Each row of a before or after table is a point. One or more steps were done to the points. Then noise was added and the rows were shuffled. The steps act on columns, c1 being the first. Name the steps. A step turns or swaps two columns, mirrors them in a line or flattens them onto one, adds a multiple of one to another, or multiplies or shifts one. Angles are multiples of 10 degrees, from the lower column toward the higher: turns from -170 to 170, lines from 10 to 170 but not 90. Use the fewest steps. Two steps may share a column if one is a turn and the other turns, adds or multiplies; they go together, in the order done. Otherwise the lowest column goes first.
(in the rows, 128 means zero)

Before (14 x 3):
[[113 150  80]
 [131 123 155]
 [ 59 112  93]
 [ 92 119  92]
 [148 159 161]
 [147 131 147]
 [149 130 105]
 [145 165 115]
 [140 193 105]
 [170 160 119]
 [ 65 107  95]
 [146 146 121]
 [110 110 105]
 [ 84 108  91]]
After (14 x 3):
[[140 214  66]
 [147 163 109]
 [145 186  96]
 [111 168  10]
 [109 132  73]
 [151 155  74]
 [144 151 174]
 [169 180 106]
 [ 86 130  36]
 [ 58 131  41]
 [130 140 198]
 [148 183 210]
 [ 91 137  35]
 [ 62 125  49]]
Steps: shift c2 by 20; multiply c3 by 2.5

Before, 9 rows:
[[109 165 177 111 150 131]
 [ 88 170  73 151 139 184]
 [109 159 133  86 139 137]
 [111 188 168  96 127 132]
 [189  90  87 126  86 189]
 [152 102  73 118  82 124]
 [165 106 169 161 105 135]
 [177  93 100  89 172 124]
 [194 182 157  70 142  78]]
After, 9 rows:
[[131  74 187 222  94 182]
 [163 135 204 139  85 187]
 [138 179  12  82  92 171]
 [160 134 221 125 101 168]
 [ 70 135 211 139  55 111]
 [121 122  22 156  29 106]
 [171 138 131 150  83 159]
 [ 98 188  56 171  30  89]
 [119 126  70 186 125  93]]
Steps: turn c1 and c4 by 130 degrees; swap c2 and c6; multiply c3 by 2; shift c5 by -50

Before, 13 rows:
[[ 97 113 124 173 151 110  63  76]
 [176 161 114 182 124  74  81 200]
 [105 149 115 161  54 128  47 117]
 [123 159  84 193  65  90 179 115]
 [ 84 169  73 102 136 215 166 128]
 [ 63  70 142 107 107 159 150 116]
 [147 168 142 105  15 142 121 129]
 [140 136 106  99  23  83 105 145]
 [ 75 103  63 188 122 158 175 126]
 [193  81 154 129 117 110 101 212]
 [107  77  54  74  94 192 180 148]
 [171 126  80 147 155 112 133 159]
 [166  33 173 174  87 149 131 104]]
After (13 x 8):
[[176 172 119 101 155  68 126 125]
 [105 144 107 111  70  86 141  95]
 [172 102 229  58  86 107 138 145]
 [ 95 134 140  80 162  70 121 111]
 [140 149 119 152  27  41 143 140]
 [ 74 196 141 111 117 119 131  52]
 [ 66 125 186 183 105 120 131 104]
 [125 166  96  73  62  50 136  94]
 [151 107  87 130  19  98 145 153]
 [177 141  91 104 131  32 126  76]
 [192 111 177 139 122  72 132 111]
 [111 213 169 195  88 151 137 131]
 [ 83 180  78 179 131 174 130 119]]
Steps: add -1 times c1 to c8; turn c4 and c8 by -140 degrees; mirror c2 and c3 in the line at 130 degrees; flatten c5 and c7 onto the line at 170 degrees; shift c6 by -40

Before, 13 rows:
[[143 136 145 124 134 104 163 124 138 143 112]
 [147 146 134 130 140 100 124 154 155 147 155]
 [132 143 117 120 122 114 132 184 131 108 123]
 [133 138 147 139 140 101 145 153 141  81 164]
 [138 139 119 115 117 133 159 118 134 140 164]
 [126 145 137 154 129 110 133 150 130 145 145]
 [129 126 140 119 148 127 126 119 120 136 162]
 [131 135  13 119 130 103 164 148 109 138 125]
 [144 139 127 117 117 102 142 102 143  94 117]
 [193 150 132 120 142 140 162 109 115 145 124]
 [141 128 145 141 110 120 125 114 123 112 162]
 [143 145 130 153 142 188 127 102 137 145 139]
 [126 167 135 129 130 123 133 114 123 122 150]]
After, 13 rows:
[[123 116 115 115 130 152 121 100 106 101 151]
 [130 165 121 124 121 133 132 116 132 143 143]
 [128 148 101 140 135 135 108 114 115 164 137]
 [129 128 127 119 153 142 118 179 123 114 142]
 [140 118 125 112 141 122 144 110 119 149 159]
 [122 106 105  98 126 138 141 155 117 137 188]
 [126 147  90 113 122 144 132 126 108 122 108]
 [126 159 127 158 105  70 131 107 112 148 119]
 [172 160  94 143 108 125 119 115  78 134 110]
 [145 142 135 115 132 149   7 147 135 130 120]
 [135 131 126 133 106 137 138 127 131 161 139]
 [115 161 132 106 125 144 138 159  98 160 123]
 [125 156 119  97 134 119 135 147 128 151 121]]
Steps: mirror c1 and c9 in the line at 150 degrees; add 0.7 times c10 to c2; turn c10 and c11 by -60 degrees; turn c3 and c7 by 110 degrees; turn c4 and c6 by -130 degrees; mirror c5 and c8 in the line at 80 degrees

Before, 14 rows:
[[136 140 119 122 135 139 111 132 115 134 119 131]
 [134 118 140 127 143 131 117 151 125 115 119 135]
 [134 131 126 133 139 123 122 146 141 133 118 117]
 [137 120 110 143 128 121 139 135 121 113 121 137]
 [134 131 129 133 126 123 121 110 126 118 165 119]
 [126 147 142 126 122 109 141 129 119 106 145 129]
 [118 141 133 151  97 145 128 127 123 136 157 132]
 [127 122 122 131 107 131 120 128 111 145 125 118]
 [140 135 117 136 139 139 134 143 118 130 115 128]
 [138 127 116 124 127 137 135 142 131  98 112 120]
 [104 124 128 134 123 143 135 118 123 145 130 127]
 [115 142 137 134 125 118 144 146 107  97 177 115]
 [138 139 155 131 122 126 146 126 109 114 169 114]
 [129 129 128 149 139 125 121 131 122 107 108 117]]
After, 14 rows:
[[115 137 119 118 116 141 145  95 108 158 249 139]
 [138 136 139 121 129 125 145  92 108 157 184 140]
 [118 137 131 108  90 109 130 103 125 125 169 116]
 [135 130 124 120 130 135 126  86 131 136 137 135]
 [134 130 132 118 143 132 119 145 138 123 159 138]
 [138 127  98 130 133 130 130 149 126 144 140 137]
 [141 133 117 121 147 120 135 146 120 120 147 125]
 [105 125 132 122 107 110 133 121 122 115 104 127]
 [125 141 132 130 121 148 138 115 116 154 156 127]
 [129 129 117 105 139 135 129 147 128 144 106 132]
 [137 123 108 117 135 143 136 137 120 127 136 114]
 [135 137 122 134 141 119 127 137 129 117 125 128]
 [127 124 133 121 107 123 133 130 122 111 124 137]
 [134 122 128 132 146 125 125 148 132 146 174 122]]
Steps: add 0.7 times c1 to c5; multiply c2 by 0.7; turn c3 and c10 by 140 degrees; turn c3 and c6 by 160 degrees; turn c4 and c12 by -160 degrees; flatten c7 and c9 onto the line at 130 degrees; turn c8 and c11 by 60 degrees; multiply c11 by 3

Before (10 x 14):
[[113 141 106 122 116 110 116 122 126 114 128 163 165 106]
 [134 131 146 116 123 157 121 138 134 154 155 118 129 126]
 [115 143 118 128 104 130 111 124 102 148 143 123 143 122]
 [145 105 151 150 115 153 159 145 147 168 129 108 130 134]
 [130 118 135 144 126 160 142 117 147 158 127 123 110 137]
 [137 136 108 107 114 121 116 112 119 132 126 124 152 104]
 [102 137 110 130 134 142 127 132 136 139  93 147 160  96]
 [115 132 103 108 121 127 123 132 104 141 127 160 137  96]
 [132 140 133 115 113 153 141 131 107 129 142 116 131 134]
 [114 127 134 100 124 127 130 132 113 148 150 108 126 144]]
After (10 x 14):
[[118 110 105 121 123  84 116 122 126 130 100 164  82 107]
 [130 122 145 116 128 212 121 138 133 128 110 117 168 126]
 [120 125 133  98 130 184 130 132 113 148 115 108 166 144]
 [134 111 108 107 129 137 116 113 118 138 112 125  94 105]
 [130 109 133 115 125 140 141 132 106 106 117 117 145 133]
 [118 119 104 108 128 165 122 131 104 142 122 159 116  96]
 [140 129 152 151 155 250 159 144 146 147 127 109 127 133]
 [110 129 109 131 118 165 129 132 136 126 127 147  35  96]
 [129 132 135 144 137 223 142 118 147 129 142 123 149 137]
 [119 100 118 128 128 186 111 124 101 147 108 123 132 124]]
Steps: multiply c1 by 0.7; turn c2 and c5 by -120 degrees; multiply c10 by 3; turn c6 and c10 by -70 degrees; turn c11 and c13 by 130 degrees; multiply c13 by 2
